Each point is reached from the start by the listed moves, each made once or not at all, plus a little noise. Say if it took an odd or an even number of moves. Then give how often each move was made.
In the rows, zero is written as 128.

Moves:
(1): [205 117 164 166 143]
(2): [141 204 105 139 117]
Start: [125 131 108 129 116]
Points:
[128 131 109 132 115] -> even (0, 0)
[140 206  85 141 100] -> odd (0, 1)
[199 120 143 164 128] -> odd (1, 0)

Moves:
(1): [175 139 139 149 118 124 117 118 128]
(2): [112 209 117 142 136 130 137 128 120]
(3): [131 127 172 130 136 142 131 124 122]
(4): [ 99 126 127 203 133 107 113 140 128]
(5): [135 112 125 121 174  95 121 138 119]
(6): [129 123 113 138 141 169 130 106 126]
(7): [134 105 125 146 134 132 172 130 136]
(8): [145 128 105 122 118 155 120 182 148]
Start: [111 107 147 107 166 135 117 121 159]
Points:
[143 175 146 216 226 160  92 161 154] -> odd (1, 1, 1, 1, 1, 1, 0, 1)
[121  84 172 112 230 158 113 102 139] -> odd (0, 0, 1, 0, 1, 1, 0, 0)
[ 99  63 167 207 243 142 143 118 150] -> odd (0, 0, 1, 1, 1, 1, 1, 0)
[153 101 128 191 198 106  75 187 171] -> even (1, 0, 0, 1, 1, 0, 0, 1)
[132 108 170 105 164 178 111 170 173] -> even (0, 0, 1, 0, 0, 0, 0, 1)

Moves:
(1): [179 125 142 133 128 136 131 144 124 136 120 157 127 105 138]
(2): [134 179 129 125 118 143 126 118 122 143 154 123 120 129 127]
(3): [123 138 189 138  93 133 121 108 135 121 112 119 141 148 141]
(4): [110 138 127 162 116 131 122 155 119 119 136 131 132 126 140]
(5): [119 133 136 133 157 123 114 137 117 137 124 126 135 127 100]
(6): [115 121 143 133 132 172 118 150 140 121 116 135 115 130 130]
(7): [125 134 142 121 119 122 151 146 113 127 130 135 124 126 125]
(8): [129 133 127 115 138 118 117 149 142 128 136 106 140 123 131]
(9): [125 138 121 144 145 133 136 123 154 126 131 117 130 139 120]
(10): [117 116 129 125 138 139 131 137 125 169 132 131 125 118 143]
(11): [137 118 127 125 135 110 124 131 122 132 165 131 108 134 131]
(12): [104 147 121 134 125 121 123 142 156 147 125 158 110 130 121]
(13): [129 127 122 125 121 127 125 123 138 129 135 133 149 146 122]
(14): [137 145 114 132 137 109 123 151 111 137 113 121 114 169 125]
Start: [137 132 127 115 122 116 107 148 119 120 122 136 130 108 127]
Points:
[133 225  98 149 128 109  90 198 140 134 157 103 147 175 125] -> even (0, 1, 0, 1, 0, 0, 0, 1, 1, 0, 0, 0, 1, 1)
[ 88 169 123 143 140  94  68 213 149 140 139 149 154 121 101] -> odd (0, 0, 0, 1, 1, 0, 0, 1, 0, 0, 0, 1, 1, 0)
[154 232 205 177 136 166  63 229 131 134 113 118 134 150 130] -> odd (1, 1, 1, 1, 1, 1, 0, 1, 1, 0, 0, 0, 0, 1)
[ 86 188 106 149 136  92 110 249 154 179 136 146 133 160 133] -> even (0, 0, 0, 1, 0, 0, 1, 1, 1, 1, 0, 1, 1, 1)

Moves:
(1): [157 119 129 110 128 123 122 133 110 120 121 123 134 135 122 132 136 129
 134 119 131 126 119 129 134]
(2): [136 161 122 138 123 125 117 129 120 123 128 120 126 122 141 110 110 121
 112 123 148 134 102 126 122]
(3): [127 137 147 139 124 135 125 121 131 145 130 143 126 122 116 123 143 123
 124 135 132 123 139 132 153]
(4): [130 130 110 162 132 133 140 121 131 124 122 130 119 127 128 144 128 127
 124 137 131 129 131 122 139]
(5): [115 137 133 120 155 115 143 117 121 140 139 128 101 117 124 131 123 130
 130 120 129 119 115 125 108]
(6): [130 129 141 138 126 160 130 110 132 139 118 123 127 127 130 128 131 119
 127 137 133 153 131 114 122]
(7): [142 127 125 124 118 128 154 127 123 140 146 128 125 126 133 119 116 129
 131 120 126 126 120 149 124]
(8): [125 132 134 126 147 133 137 159 143 135 135 118 117 148 109 139 120 130
 131 110 147 143 141 140 137]
(9): [142 129 146 122 145 125 137 120 172 107 102 126 142 125 147 136 114 129
 130 105 140 119 137 140 127]
(10): [141 124 120 130 124 119 122 122 151 164 133 117 125 122 126 120 121 142
 147 128 131 125 130 124 130]
(11): [132 143 122 126 137 119 140 123 132 114 150 144 140 138 120 127 138 127
 129 121 124 142 121 117 131]
(12): [124 133 120 121 128 137 131 140 137 130 122 149 129 146 144 137 130 140
 135 134 119 121 119 130 121]
(13): [127 116 132 132 145 127 142 130 120 136 134 138 153 117 116 131 138 131
 127 126 144 130 115 141 136]
(14): [120 124 126 124 123 122 127 116 129 129 132 112 142 152 131 123 134 123
 121 150 135 119 117 127 148]
(15): [138 119 154 146 127 131 129 125 132 124 143 116 117 120 158 139 139 144
 130 121 138 128 123 147 138]
(16): [119 145 132 136 118 131 152 130 128 129 133 124 135 115 118 153 127 148
 135 126 121 122 100 119 134]
(17): [123 138 103 126 123 131 133 126 125 130 119 119 140 130 135 143 161 124
 109 125 115 128 128 121 137]
(18): [135 125 134 139 130 130 138 139 126 116 114 120 127 131 137 104 135 156
 124 134 123 132 135 127 123]
(19): [130 137 138 139 138 131 127 144 117 120 114 128 145 132 125 137 146 120
 157 116 126 105 143 150 117]
(20): [131 136 117 114 136 131 134 134 133 131 139 119 122 102 127 122 115 112
 130 149 137 132 131 119 136]
(21): [118 133 125 122 106 130 135 108 124 120 125 121 115 115 122 124 142 145
 144 134 162 135 126 146 122]
(22): [119 142 148 129 115 101 141 136 110 123 116 135 123 125 140 133 128 116
 135 127 126 148 132 124 111]
(23): [133 139 122 109 156 122 126 122 119 128 132 129 140 122 130 138 109 138
 131 111 139 123 150 111 143]
(24): [130 127 125 121 128 127 114 114 123 134 131 139 131 130 118 133 131 133
 124 144 115 131 131 155 127]
Start: [106 140 139 150  97 127 108 142 145 105 128 121 130 112 132 120 141 102
 153 132 142 131 132 152 109]
Points:
[ 99 198 157 161 157 159 219  95 156 156 206 133 120  86 109 183 158 153
 176 157 227 161  97 198 177] -> even (0, 0, 1, 1, 1, 1, 1, 1, 0, 0, 1, 1, 1, 1, 1, 1, 0, 0, 0, 1, 1, 0, 1, 1)
[141 184 177 205  61 168 166 114 143 123 150  70 104 113 131 148 160 129
 159 134 240 160  75 197 172] -> odd (1, 1, 1, 1, 0, 1, 1, 1, 0, 0, 0, 0, 0, 1, 1, 1, 0, 0, 0, 0, 1, 0, 0, 0)
[128 246 128 118 127 128 207 124 187 140 141 121 173  77 140 167 125 139
 180 104 219 195 102 179 119] -> even (0, 1, 0, 0, 0, 1, 1, 1, 1, 1, 1, 1, 1, 0, 0, 1, 1, 0, 0, 1, 1, 1, 1, 1)
[129 249 170 219 169 157 186 122 176  82 101 130 154  96 196 180 184 152
 159  87 166 116 116 142 130] -> even (0, 1, 1, 1, 1, 1, 0, 0, 1, 0, 1, 1, 0, 0, 1, 1, 1, 1, 1, 0, 0, 0, 1, 0)

Moves:
(1): [131 130 123 131 133 126 139 144 119  96 143 115 135 128 139 139 126 136
 109 132 130 136  93 138]
(2): [122 137 124 122 131 130 114 118 133 124 126 120 126 123 136 138 129 143
 126 133 131 139 139 144]
(3): [128 117 140 133 139 134 123 122 131 132 144 111 123 138 135 122 126 126
 131 136 130 120 134 130]
(4): [118 125 126 124 123 125 112 135 122 119 123 118 133 129 139 137 125 121
 125 131 128 117 125 127]
(5): [140 128 111 120 134 124 119 137 138 130 140 116 132 129 131 149 143 123
 130 130 132 124 139 125]
(6): [121 135 119 133 139 128 137 123 125 130 113 130 139 124 115 138 119 132
 129 131 142 127 114 139]
(7): [112 109 136 138 139 122 149 123 126 124 118 110 130 141 141 143 139 126
 131 120 106 118 127 139]
(8): [131 119 140 122 123 138 132 126 136 119 126 129 111 124 126 128 134 130
 127 120 122 113 130 149]
(9): [135 119 115 132 116 131 135 126 151 139 114 131 122 150 129 113 111 134
 113 149 117 118 124 135]
(10): [115 145 125 139 126 132 147 128 128 139 155 129 128 125 136 139 136 124
 114 133 134 124 124 135]
(11): [128 120 104 133 144 138 119 117 135 113 137 122 106 121 130 121 144 138
 132 138 133 147 130 139]
(12): [137 130 132 132 139 136 122 133 130 126 119 124 132 132 130 137 103 127
 135 126 127 136 127 125]
(13): [118 133 126 129 128 104 136 135 143 123 125 135 142 136 126 125 108 122
 134 123 138 111 138 132]
(14): [140 128 134 139 123 115 133 124 139 130 133 112 122 124 128 127 122 134
 130  98 129 131 138 140]
(15): [122 131 114 124 130 122 123 121 109 140 127 121 137 123 125 124 130 128
 133 135 111 129 128 118]
(16): [135 126 125 133 121 133 129 120 120 115 127 131 138 129 127 143 133 122
 134 128 118 122 131 129]
(17): [123 138 134 126 129 145 134 130 129 126 124 126 146 132 126 125 128 116
 127 117 129 121 128 133]
(18): [109 128 124 145 129 136 121 151 129 128 126 104 134 135 137 117 145 155
 140 123 136 119 136 145]
(19): [135 133 127 133 126 120 130 126 143 124 132 110 121 123 123 133 110 115
 129 144 134 136 136 122]
(20): [127 129 132 137 130 124 126 132 118 116 126 141 123 140 123 132 145 114
 123 142 128 130 136 130]
(21): [143 130 117 133 120 130 131 130 104 127 114 133 131 118 140 118 138 127
 160 153 144 119 134 137]
(22): [127 122 127 123 131 126 122 133 111 132 119 121 121 113 125 137 119 137
 109 134 133 130 140 121]
(23): [131 132 125 135 134 132 127 113 127 123 123 123 126 128 128 124 132 127
 124 137 117 119 127 123]
(24): [121 106 136 114 129 121 114 139 141 150 129 124 132 103 147 126 124 136
 116 139 127 126 129 145]
Start: [133 121 115 125 130 134 136 129 138 140 139 128 123 129 142 137 120 125
 115 120 133 139 122 134]
Points:
[138  84  64 146 158 121  77 154 179 142 119  34 110 114 209 136  96 183
 126 177 162 104 192 211] -> even (0, 1, 1, 1, 1, 0, 0, 0, 1, 0, 1, 1, 1, 1, 0, 0, 0, 1, 0, 0, 1, 1, 1, 1)
[148 132  66 170 139 149 171 124 136  76 113  83 135 118 169 167  77 133
  99 151 155  89 104 215] -> odd (1, 0, 0, 1, 0, 1, 0, 1, 1, 1, 1, 1, 1, 1, 0, 1, 1, 0, 0, 0, 1, 1, 1, 0)
[110  93 107 138 142 132 157 113 162 149  89 100 173 143 183 146  94 129
 135 167 134  77 139 216] -> even (0, 1, 1, 0, 0, 1, 1, 0, 1, 0, 0, 0, 1, 0, 0, 1, 1, 0, 0, 0, 1, 0, 0, 1)
[127 133  44 131 161 101 132 120 164 133 145  93 133 118 126 159 108 116
 135 155 159 142 140 140] -> even (0, 0, 0, 0, 1, 1, 0, 0, 0, 0, 1, 0, 1, 0, 1, 0, 0, 0, 1, 0, 0, 0, 0, 0)
[ 89  81 109 136 168 123 101 147 139 159 153  51 135 138 191 166 177 151
 120 155 110 119 169 188] -> even (0, 1, 1, 0, 1, 0, 1, 0, 0, 0, 0, 0, 0, 0, 1, 0, 0, 1, 0, 1, 0, 0, 0, 1)
[132  86  86 166 133 130 112 139 170 127 118  36 127 116 187 111  92 143
 127 178 154  83 179 199] -> even (0, 0, 1, 1, 0, 0, 0, 0, 1, 0, 1, 0, 1, 1, 0, 1, 1, 1, 1, 0, 1, 1, 1, 1)
[135 149 119 172 122 162 144 146 145 120 133  58 127 116 175 140 113 124
 145 121 150  96 145 191] -> even (0, 0, 0, 1, 0, 0, 0, 1, 0, 1, 0, 1, 0, 1, 0, 0, 1, 1, 1, 0, 1, 0, 1, 0)
[115 115  69 114 124 116 125 137 167 122 160  83 148 120 191 185 116 137
  65 175 104  79 112 200] -> even (1, 1, 0, 1, 1, 0, 0, 1, 1, 1, 0, 0, 1, 0, 1, 1, 0, 0, 0, 0, 0, 0, 1, 1)
[118 141  66 180 132 148 193 154 167 100 140  85 132 137 166 120 123 166
 124 127 178  96 103 249] -> odd (1, 0, 0, 0, 0, 1, 0, 1, 1, 1, 1, 0, 1, 1, 0, 0, 1, 1, 0, 0, 1, 0, 0, 0)
[128 132  60 197 155 124 166 132 152  86 136  59 110 135 140 163  88 151
  82 163 136 117 124 206] -> even (1, 0, 0, 0, 0, 1, 0, 1, 1, 1, 1, 1, 1, 1, 1, 1, 0, 1, 1, 1, 0, 1, 1, 0)
[ 88 143 130 183 149 139 180 135 155 103 120  81 157 160 156 192 124 135
 127  76 137  92 155 238] -> even (0, 1, 0, 0, 0, 1, 1, 1, 0, 1, 0, 1, 1, 1, 0, 1, 1, 1, 0, 1, 0, 0, 0, 0)

Moves:
(1): [137 126 121 110 131 133 110 152 124 133 123 132 130 143 132 126 127 127
 120 133 126 122 127 126]
(2): [135 121 116 117 135 121 126 125 145 122 133 131 106 132 124 122 122 137
 136 122 126 131 131 124]
(3): [127 125 120 123 129 142 127 127 124 123 124 124 113 141 143 123 126 135
 126 128 115 112 118 125]
(4): [129 128 103 107 102 146 137 122 120 122 132 119 136 131 139 124 131 125
 131 125 130 144 114 143]
(5): [133 138 124 125 138 142 131 128 125 127 125 115 143 124 128 119 130 125
 126 120 126 123 129 118]
(6): [137 135 130 131 125 119 118 139 140 133 130 138 120 124 121 117 129 116
 129 126 121 118 129 147]
(7): [111 128 122 126 118 121 142 141 119 119 125 125 117 127 124 127 134 124
 124 134 135 131 121 144]
(8): [120 129 128 112 132 136 132 129 129 135 128 123 126 122 135 126 119 137
 132 124 127 139 130 127]
(9): [137 131 115 125 131 118 132 139 118 133 132 127 130 124 130 122 135 144
 138 124 130 120 122 124]
(10): [134 127 121 134 122 131 129 130 134 130 133 132 136 141 128 126 124 130
 129 112 124 131 142 123]
(11): [121 111 145 114 134 114 149 120 128 123 126 152 156 131 133 128 129 142
 141 115 153 146 116 125]
(12): [129 126 121 135 127 139 118 127 130 129 130 129 134 140 130 128 129 128
 120 118 132 136 126 131]
(13): [123 120 140 148 124 108 132 133 127 137 121 129 132 156 140 146 128 127
 114 103 128 142 129 104]
(14): [129 122 128 126 141 131 121 129 122 128 123 125 133 138 140 130 131 126
 128 131 134 133 133 128]
(15): [137 123 104 115 133 147 135 129 134 133 125 136 115 126 141 126 128 137
 125 115 121 131 139 119]
(16): [126 123 121 134 123 144 111 116 134 114 106 128 125 147 131 140 143 118
 137 149 119 142 128 144]
(17): [137 116 124 127 122 113 132 154 141 121 131 130 117 111 129 119 116 130
 134 114 131 105 121 119]
(18): [133 119 145 122 130 130 117 134 126 131 132 127 117 130 119 127 139 131
 132 134 125 134 129 134]
(19): [137 114 126 122 132 126 129 139 127 129 135 131 151 128 127 124 132 128
 131 129 126 124 120 139]
(20): [110 130 109 124 112 126 132 100 159 131 143 135 133 117 120 123 138 126
 137 101 137 131 138 131]
(21): [135 119 117 126 117 130 118 120 121 124 132 126 147 124 121 120 130 132
 124 117 120 123 132 140]
(22): [135 132 142 125 151 140 122 124 143 144 118 132 138 137 125 136 133 132
 126 130 142 125 143 136]
(23): [130 116 125 134 121 127 124 123 135 132 123 132 124 140 125 120 126 128
 129 128 129 136 133 124]
(24): [127 122 122 110 141 137 133 124 124 131 124 126 124 128 124 133 124 129
 145 132 133 127 126 133]
Start: [134 119 127 138 129 137 131 127 120 122 128 127 144 120 132 122 127 127
 112 122 124 154 121 138]
Points:
[152  51  53  88 106 153 128 152 108 132 135 122 146 175 162  97 149 169
 111  61 122 211 114 157] -> odd (0, 1, 0, 1, 0, 0, 1, 1, 1, 0, 0, 1, 1, 1, 1, 0, 0, 1, 1, 0, 1, 0, 1, 0)
[159  31  41  53 102 175 123 184 125 120 125 125 114 176 164  92 121 162
 113  57 105 170  97 152] -> odd (1, 1, 1, 1, 0, 0, 1, 1, 0, 0, 0, 1, 1, 0, 1, 0, 1, 1, 1, 0, 1, 0, 1, 1)
[197  71  57  59 143 186 108 185 145 132 136 136 123 155 162  87 138 171
 119  84 119 127 103 149] -> odd (1, 1, 1, 1, 0, 0, 0, 0, 1, 0, 0, 1, 0, 0, 1, 0, 1, 1, 1, 0, 0, 1, 0, 0)
[175  41  20  32 122 215 119 183 126 113 129 112 138 170 165  65 121 160
 128  62 107 161 113 163] -> odd (1, 1, 1, 1, 1, 0, 1, 1, 0, 1, 0, 1, 0, 1, 1, 0, 1, 1, 1, 0, 1, 0, 1, 1)
[148  53  50  89  86 159 115 103 160  88 140 148 163 164 156  91 158 167
 160  46 133 180 108 167] -> odd (0, 1, 1, 1, 0, 0, 0, 0, 1, 1, 1, 1, 0, 1, 0, 1, 1, 1, 0, 1, 1, 0, 0, 0)
[181  62  72  46 159 197 136 109 129 117 114 136 197 147 135 107 169 172
 165  95 139 189 115 180] -> even (0, 1, 0, 1, 1, 0, 0, 0, 1, 0, 1, 0, 0, 0, 1, 1, 0, 1, 1, 0, 1, 1, 0, 1)
[126  87  79  89 121 206 122 100 112 110  94 106 126 173 174 124 132 130
 143 144 114 192 106 166] -> odd (0, 0, 1, 1, 0, 0, 0, 1, 0, 0, 0, 0, 0, 1, 0, 1, 0, 0, 0, 0, 0, 0, 1, 1)
[161  67 121  71 151 146 117 156 149 139 105 160 158 140 141  89 109 156
 138  89 139 126 117 162] -> even (1, 0, 1, 0, 0, 1, 0, 1, 0, 0, 1, 0, 0, 0, 0, 0, 1, 0, 0, 0, 1, 1, 1, 1)
[166  91  62 142 120 157 104 185 132 135  97 143 164 203 153 102 161 122
  97  76 104 174 130 145] -> even (1, 0, 0, 0, 1, 1, 1, 0, 1, 1, 0, 1, 1, 0, 1, 1, 0, 0, 1, 0, 0, 0, 1, 0)
[133  78  63 117 112 169 120 109 173 146 108 129 167 190 164 130 141 143
 148  49 154 201 142 141] -> odd (0, 0, 0, 1, 0, 0, 0, 1, 1, 1, 0, 1, 1, 1, 0, 1, 1, 0, 0, 1, 0, 1, 1, 1)
[152  65  79  49 144 145 151 145 135 145 128 134 249 142 165 105 139 164
 147  27 173 166 109 140] -> even (1, 0, 0, 1, 1, 0, 0, 1, 1, 0, 1, 0, 1, 1, 0, 0, 1, 0, 1, 1, 1, 1, 0, 1)
[159  50 113 128 146 135 132 154 148 123  83 159 196 164 154 109 153 129
 116  67 144 168 128 161] -> odd (0, 0, 0, 0, 1, 1, 1, 0, 0, 0, 1, 0, 1, 1, 1, 1, 1, 0, 1, 0, 1, 1, 1, 0)
